Each row of a before or after table is a point. One or more steps were done to the points. Then noise was added and the rows were shuffled. The steps act on columns, c1 being the first. What was done? A step turns or swaps two columns, mirrors them in a line or flattens them onto one, adds a multiple of one to another, or multiplies or shifts one. Angles are multiples of 10 degrees, from the lower column toward the higher: turns from -170 to 170, lines from 10 to 170 but not 90. Use the fewest steps. Two steps may share a column if one is a turn and the other turns, adds or multiplies; they go together, in the order done. Otherwise the lowest column goes first.

Before (8 x 2):
-17  -20
-5  10
19  -3
-17  16
11  -35
-3  -50
95  -44
1  -25
After, 8 rows:
-16  -50
81  -45
3  -34
18  -4
-12  16
-6  -27
-24  -19
-2  10
Steps: add 0.3 times c2 to c1

Before, 9 rows:
11  24  31  -2
8  42  2  -45
8  -53  -36  0
-5  -2  -5  12
51  7  11  -54
52  -31  -51  -27
41  -49  -26  -70
35  0  59  -22
33  22  -35  38
After:
-49  -22  46  -1
-25  1  17  25
33  -70  36  -49
5  13  -5  -2
0  -54  52  6
41  41  25  22
62  -26  43  -30
-2  -46  11  41
35  2  1  -54
Steps: turn c1 and c3 by 80 degrees; swap c2 and c4

Before:
62  52  23  2  53  5  38  37  41
-47  20  -3  -37  -50  -5  1  -30  -22
-14  -11  -31  2  -49  -53  -21  -15  -41
-29  -22  -37  19  -11  -10  45  -39  -22
9  -40  -77  -29  -48  -48  9  -40  48
-6  -27  -31  -31  22  -47  27  -14  24
-18  -41  -78  8  11  -12  -38  -11  57
-21  -1  50  38  -21  -2  57  65  -35
47  -12  53  -65  40  33  -15  57  -31
-22  0  -31  16  -29  -53  13  -54  10
49  16  33  74  23  9  73  46  9
-31  -6  64  8  -39  -15  27  16  -5
-1  1  29  24  39  -35  20  43  0
48  -37  -13  -28  27  -11  -27  -61  40
After, 14 rows:
-2  -18  -29  -11  -18  -50  -1  16  30
-16  -50  -85  5  -7  -10  -14  12  76
50  33  35  27  -34  10  14  -37  -34
48  -45  -16  -13  -1  -12  -18  68  -9
-21  2  -29  8  46  -59  1  42  34
50  -17  50  -25  -58  35  -9  -41  -77
2  5  24  15  -58  -36  6  -21  6
61  57  21  4  -61  4  20  -16  -18
10  -30  -81  -14  58  -48  -13  23  39
-28  4  63  2  29  -18  -1  -26  31
-52  22  -3  -14  63  -5  6  13  25
-20  -16  -33  2  54  -55  -4  -2  -23
-27  -6  -38  12  20  -8  -9  35  6
-21  22  47  12  -3  -2  7  -67  -16
Steps: add -1 times c1 to c9; flatten c2 and c7 onto the line at 20 degrees; multiply c4 by 0.4; turn c5 and c8 by 160 degrees
